Every row gives one point. A path goes straight from each point to the next, and from the last back to the first. The post is the endless flat space through its rows: a point in 2 columns, a line in 3, a plane in 4, and so on, so that a path can go around it. How many times does the path go around the post? Going back the other way cancels.

Post (2 x 3):
[[ 71 -27  12]
 [-17   1 -11]]
Path, 30 rows:
[[  8  30  13]
 [ -4  17 -15]
 [ 15 -18 -29]
 [ 66 -58 -25]
 [-54  26 -37]
 [ 92 -10  13]
 [ 22  -5  51]
 [  0 -35  11]
 [ 10 -42  -8]
 [ 88 -39 -24]
 [-36  71 -48]
 [ 64   0  28]
 [ 31 -36  36]
 [ 58 -49   3]
 [ -7 -18 -30]
 [ 92  -1 -36]
 [ 67  -6  23]
 [ -5  -7  14]
 [  7 -26  11]
 [-12 -41 -35]
 [ 73   0 -46]
 [ 41  25  -3]
 [-35  12   5]
 [ 13 -23  14]
 [ -7  -4  55]
 [ 16  29  -4]
 [ 92 -20   5]
 [ -7 -19 -57]
 [ 41 -81  27]
 [ 49 -29  64]]
Times around: 2

Post, 7 rows:
[[-35 -36  66  90 -19 -53  10  22]
 [  6 -37  27 -24   4   8 -30  -1]
 [-26  -6  20 -11   4  32 -21 -16]
 [-15 -11   2   5 -34 -22   4 -13]
 [ 20  26   5 -50 -11  16 -23   9]
 [ 23  -1  14  14 -17   3  40   7]
 [ 22  19  -8   5  12 -21  18   8]]
Path, 29 rows:
[[ 69 -23  26   4  31   5  20  -1]
 [  1  -9  83  42  23 -45 -23  47]
 [ -8 -29  45  12 -41  12 -33 -24]
 [ 16 -32  62  10 -32  37 -17  20]
 [ 30 -61  18 -19 -31  62 -15  27]
 [ -1   2  34   6  61 -64 -20  71]
 [-75  14   8 -22 -26 -37 -39 -31]
 [  5 -14  36  36 -31 -13  27 -18]
 [ -5 -28  -9  17  -9  66 -21 -65]
 [ -5 -15 -14  66 -95  21  42 -34]
 [ 57 -34  84  20 -27  27  19  11]
 [ 24  -6  58  -8  28 -68 -28   7]
 [ 31 -20  21 -51  18  38  29   4]
 [ 15   8  35  25   2   8  19  60]
 [-29  -4  43  20  33 -24 -95  40]
 [  2   4 -24  39 -40 -72   8   3]
 [ 42 -59  21 -52 -40  51   8   2]
 [-54  -6  23  39 -63  62  20  11]
 [ 20 -32 -24  33   7 -11 -31 -11]
 [-23  30  41  28 -37  14 -63 -18]
 [-27   9  36   7  13  39  32 -49]
 [-48  -3  38 -32 -33 -61  -6   8]
 [ 17   4  -6  14 -32 -15  66  38]
 [-13 -37  17  10 -38 -41 -90  25]
 [ -3 -24  -8 -10 -21 -23 -25  12]
 [ -6 -44  59  -6 -61 -29  16  33]
 [-31  13  55  58  34  15  31  50]
 [  4  24 -12  20 -16  37  36   8]
 [-25 -49  12  27 -49  -3 -39 -30]]
Times around: 1

Post, 11 rows:
[[  8 -19 -37  -9 -12   8   0  11  40  19 -13  -9]
 [ -8 -39  -5 -44  44 -20 -34 -45 -33  18  31  12]
 [ 15 -27  17 -36 -24  -5  28  20  -9 -11   5 -14]
 [-24  14  -3  -7  36  27   8 -30 -20 -27 -23   2]
 [ -2 -46 -17 -11   3  22 -11  29   5  -6 -10  13]
 [ 26  -1 -11  23  20  -9 -18 -16  27 -40  -7  12]
 [  1  20   3  36  13 -25   2  19  16 -38  -3  20]
 [ 22   1  41 -43  26 -19 -41 -36 -27  40   1  -3]
 [ 10 -15 -29  25 -51   0  18  -4 -39   7 -10 -29]
 [ 19  12  13 -35  62 -14 -24  -6 -20  31 -10 -17]
 [ -1 -20  22  20 -12   5  13  15   0 -17  49   7]]
Path (26 x 12):
[[-19 -15  40 -20  48   7   6  15 -74  -5   3 -14]
 [-30 -18   9 -44  27 -22   4  -2  17 -12  95  -1]
 [ -8  -3 -33 -10 -23 -13  -8 -11  23 -47 -30  16]
 [ 30 -28 -46 -16  14  13   9 -35 -40 -48 -28 -23]
 [  8 -22   1  28  -5  -6  35  24   1 -20  22  21]
 [-17 -61  15 -51 -21  13  38   0 -15  12   7 -22]
 [ 31 -54 -36 -49  13 -69  -5  86  -4  31 -19 -34]
 [-71   5 -18 -32  11  23 -27  69  -6  46 -11  14]
 [ -3  16 -19  25  10   7  16  -7 -34 -23 -12  -8]
 [ 51 -15  14  12  -3 -28  38  41  26 -16  26   2]
 [  9 -24  29 -51  33 -18 -18 -11  -2   8 -42  -1]
 [-27 -34  -4 -52 -12 -30   8 -28 -53  13  19 -23]
 [ 35 -15  33 -19 -20  12   8  58  -4 -13  27 -26]
 [ 13  12 -52   6   0 -17  32 -28 -19 -22   0 -39]
 [  8  10 -29  73   8  -2   5 -15   6 -55  -3  24]
 [ 24  11 -16  65   8   0  13 -37   7 -10  33 -23]
 [  9 -27  39 -33   8 -31 -15   5  17 -17  13  25]
 [ 30  32  13  39  90 -48 -58  20 -49 -62 -18  12]
 [-23  -9 -39   6  19  31 -33   0 -25 -26 -34  32]
 [ 24 -23   0  -8   0  -1  22 -24  10  -5  28  19]
 [ 12 -30 -14  27  11 -31  40  43 -10  13  18  -6]
 [-22 -63 -61 -20 -12  -1   9 -20  -3 -49 -31  -9]
 [ 21 -19  -4 -30 -14  -7 -19  14 -48  13 -27 -43]
 [ 21   7   7 -32  22  29 -35 -23   7  17  10  -4]
 [  5  -2  28  30 -33  37 -17  41  13  36  -9  28]
 [-16  -3  19  -7  39  -7  45  26  50  21  34   7]]
Times around: 5

Post (17 x 18):
[[ -4  -4 -14   7   0 -13  -4 -20  29   5  20   5  23   7  -9 -35  -7  -3]
 [ -4 -11  -9  -1  27 -47  40  34   7  -8  12   6  -4 -11   0  -7   7   4]
 [  9   2  -9  -2  15  -3  -4   1  21 -22  23  17   5  -2  14  15  24 -18]
 [ 15   1 -10 -14  14 -12 -39  -9  10   9  -4  25  -1  10   6  -5  11 -26]
 [ 11 -33  11  16  28  -1  33  35   1 -13 -12 -15  21  -6   3  36  -2  12]
 [ 31   8  37 -18  56 -18  48  13  25  -8  -5   6 -17  22  23  47   1  28]
 [  3  75  -3 -21   5  45 -45  33  -5 -17 -67 -35  18 -27 -30  34  -8  28]
 [  7  -5 -10 -36 -10   1 -27   4  -4   1  19  12   4  -5  11  14 -17   6]
 [ -4  14  10  19 -13 -30  11  19  39 -13  -4  19   2  20   0  14  11  -6]
 [ -1 -12 -22  -7  -1   5 -16 -10 -24 -36 -36   9   2 -26   1  -2   9   9]
 [-14  -3 -32  10  -1  -5  14 -27  -4   5  33  -8   9  -1  11 -18 -19 -30]
 [ 10   0  11   5  -7 -13  -6 -14  26   3  34 -13 -11 -35   1  -2 -16  -4]
 [  6  45  77 -28  -6  -7 -37 -14  13 -14  -1  36  27  12 -45  -6  12  10]
 [-18  19 -28   1  14  43  -1  15  16   2   3  -8  -9 -14  15 -32 -29 -12]
 [-30  -7   1   1  13 -27   5  22  17  -8   9   2  12   4  48  10   7   4]
 [ 10 -16 -32 -11   2  12  29 -17 -15  31  31   4 -17  -7  -4 -13   9   2]
 [ 18  -3 -17  -4 -10  -4 -22  15 -20 -23 -11 -19   9  16  26   2  15   5]]
Path, 26 rows:
[[ 11   8  29   4 -48 -27   9  -3  23  20  36  42  -9   0 -29 -33   3  14]
 [ 31  -8  47 -13 -28 -45 -18 -13  10  22 -31   7  45  60 -38   3 -10  31]
 [  2  28  14 -28 -13 -29  -9   4  11   7   5 -18 -41  33  60  24 -12   7]
 [  3  30  21  29 -35  20 -50  -5 -21  -6 -16 -19   5  32  20  26  56  10]
 [-30 -12 -46 -14  25  10  -6  -7 -47 -16   0  20  24 -19   3 -49   0  -3]
 [ -3  42  12 -46  24  -4  -6 -24  30  -1 -14  24 -27 -17  36   9 -18  18]
 [  2 -12  -9 -14  -2  -9 -21 -16  48 -17  18  -6 -10  10  59  -8   3  -6]
 [ 25  29  14  -7  30   1   2  30  45  46 -78  19  -6  95 -43   3 -12  10]
 [ 40  -8  33  31  21 -40 -19 -12  19 -17  21   1  22  19  -4   3  46 -18]
 [  9  54  -4  -4   3  19  37  22   4  10 -11 -23 -10  -6 -25   6 -19  24]
 [ 16 -24  -7  -1  39 -33   4   0  25  12 -28   0  16   1   6  -9   5 -18]
 [ -4  27   1 -26 -31 -20   3  42 -13 -29  24 -14  -1   2  12   5  36   7]
 [ 16   2   5 -19  37  32   6   4   5   5  40  29  -2   9 -26  16  -2 -18]
 [  5  27 -12   9  38  -5  -3  -5   9  -4  -3 -36  16 -12  40  72  17  11]
 [-16 -11 -11 -13 -14  14  14 -19   8  49  33  56 -19 -42  -3   3   8  -8]
 [ 32 -21 -44   8  -4  -3  29  19   7  -5   7  -3 -12  31  -5 -27 -13 -34]
 [-15 -15 -29  12  10   1 -29  -6   7 -17  28 -11   6 -41   2 -20  -9 -38]
 [ -4 -39   6  12  52 -49  18  23  -3  19  23   3 -21 -50  -4  15  21  -8]
 [ 14 -17 -13  -7 -35   1 -14   2   5  -7  10 -43  -6 -19  -6  64  -8  22]
 [ -6  14 -11 -40  12  35 -49  11  21 -20 -31  29  27 -22 -13 -12 -37 -27]
 [  0   3 -13  15  27 -14   1  17   4 -78 -44 -16  33 -35  19 -32  31  25]
 [ -8  15 -13   3  53  29   2  17 -16 -44 -17  -1  11 -31  20  14 -21  -8]
 [-21  53 -29 -10  15   5  38 -47  -3 -15  10  14  -4 -39 -14 -24  23 -29]
 [ -4  42  60 -32 -15   1 -58  -1  32 -26 -43  55  27  11 -40  -3  46  -8]
 [ -2  30  -3   1 -29  -7  -8 -15  21  21 -11 -21 -35  10  17  12 -21  13]
 [-17  15 -38 -13  60  20  13  13 -21 -12  -1  39 -21 -72 -38  -5  31   3]]
Times around: 4

Post, 17 rows:
[[-30   7  67  28  10  -3  -3  16 -10  17  31  -4   1   6 -17  36  -1  25]
 [-23 -25  62  42 -16  20  29  25  -5  24  31  -4  12 -16   5 -33  19  13]
 [-40  -1  -7 -20  41   9  17  10   2  29  20 -24 -13 -30  43 -33  38   4]
 [-33  22 -18   8  39  33  27   3  20  29  40  -7 -42  -1  13  -8  18  -1]
 [ 41  -1 -25 -35   9 -18  22 -20  20 -32 -54  52 -16  -4   0  12   1  34]
 [ 18  21 -33  -2  34 -19  -3 -39  30 -39 -46  27   4  -2  30   3 -54   7]
 [ -1 -17  -7  -7  23 -26  27  35  40 -19  11 -25 -22 -17  21 -34  34  17]
 [ 35  20 -20 -18   6 -30 -11 -39  32   1 -73   9 -17  10  17  -4 -31 -22]
 [ 15  17 -21 -27   1  -7 -12 -41   6 -15 -52  62  -4  61  31  19 -48 -16]
 [-48 -34  31  20  -3  15  -8  18  15  42  13  -2  15   2 -25  -5  21  35]
 [-35 -12 -25 -10  39  -4  36   9 -17  -2   4 -46  15 -10  -3   2   1   2]
 [ 49  -8  -6 -47  22  19 -13 -26  39 -12 -60  22  -7  23  18  -1 -55  -2]
 [-30   4  25   8 -19  15   5  55  25  23  27  14   9 -23  -6  -7  -5  11]
 [-10  -7  17  16   2   2 -17  29  -9  35  33  12   5  -4 -14 -40  -3  19]
 [ -8 -12 -36   9  -1   4  21  18   7  19  45 -19  -4 -22  48  -3  41  22]
 [ 29  33 -32 -16  32   7 -17 -36  33 -54 -22  30 -18   0  12  10  -3 -34]
 [-44 -22  20  15 -25   9  -1  20 -16   2  26 -28  -6 -21   2 -29   1  35]]
Path (27 x 18):
[[ 35 -58  31 -19 -13   8  13  10  33  19  12   8 -39  29   1 -21  -2  34]
 [ 19   5 -34  18  52  14  18 -38  15 -27  -8  22 -17 -16 -11  13 -41 -29]
 [ 22 -35  -2  -8   9 -15  27  34   3  50  -6 -18 -15  -4 -17   5  39  22]
 [-31 -28  44  11  33 -15  25  -2  10  -1  15   8  18  23  12  11 -11 -12]
 [ -5 -22  -1  -1   7  -2  22   1  34 -16  27  17  20  22  -2  29  19  44]
 [ 18  14  75 -32  19   3  41  21  16 -18   6  39 -32  51   2  32  52  35]
 [ 17  31  17  15  71   1  -3  22  19   3  36 -32 -13 -43   6  21  37   9]
 [-61 -26   5 -10  36 -31  12 -15 -32   8 -21 -78 -15  -1  44 -24   4   4]
 [ -7   5  48  11  75  31  19  21   3 -25  12  16  -3 -18 -10  11  31  53]
 [ -8  27  59 -29  12   7  17  14  21  42 -31  44  15  10  13  28   4  23]
 [-27   2 -13  50  -6  10  36  29 -14 -18  69  33  -3  11   2  -1  46  65]
 [-32 -33 -13 -14 -28  15 -18 -23   2  20 -51   4  17  11  39  23 -35  22]
 [-24 -15  42   2  57 -35  -1 -23 -42   6 -37 -21  32  -5  -7  -9 -55  12]
 [ 11 -30  32 -32  -5 -38  39   3  24  18  -6  70 -18 -11  19  12  46  73]
 [ 21  18   1   2   1 -12  54   0  14  11 -20   2  -1   0  17 -15  19  28]
 [-53  18 -26  16  50  33  -1  26  26  -5  13 -30   2 -28 -31 -37  38 -19]
 [  5 -19  35 -17 -26  43   6  -1   4  49 -41  38   8  27   9  18 -51  16]
 [-25   1   9   1   9 -41  17  40  10  30  21  23 -22 -30 -23   3  26  14]
 [-31  37  18  22  90  15  26   4  28 -28  19  -3 -61 -26   6 -12 -13 -40]
 [-95  47  53  39  69  22   5 -29  -2 -11 -26  -7  -8  36 -31  68 -44  11]
 [-14 -22  47  39  -5 -11  42  21  13 -49  31 -80  -9 -17  26 -44  37  11]
 [ -3  39 -17 -14  36  -8 -26   3  23 -18  -1  21  11  -1 -35 -17 -79 -41]
 [ -9 -14  -1  16 -15 -24   2 -23  18  14   7  15  -2 -37   7  -7  11   9]
 [  0  24  19  -1  36   2  33  15  20 -20   9  31  11   2 -28  14 -13  -8]
 [-37  15  -9 -11   0 -22  32  47  14   8 -23   7  25  50 -35  33 -42   9]
 [-51 -20 -20 -21  29  -6   5  27 -16  11   8   7  -8  43 -53 -16  48  43]
 [ 16 -21  14  23 -51   9  -3 -18  44   1  -5 -13  -4 -33  62 -32  43  19]]
Times around: 1
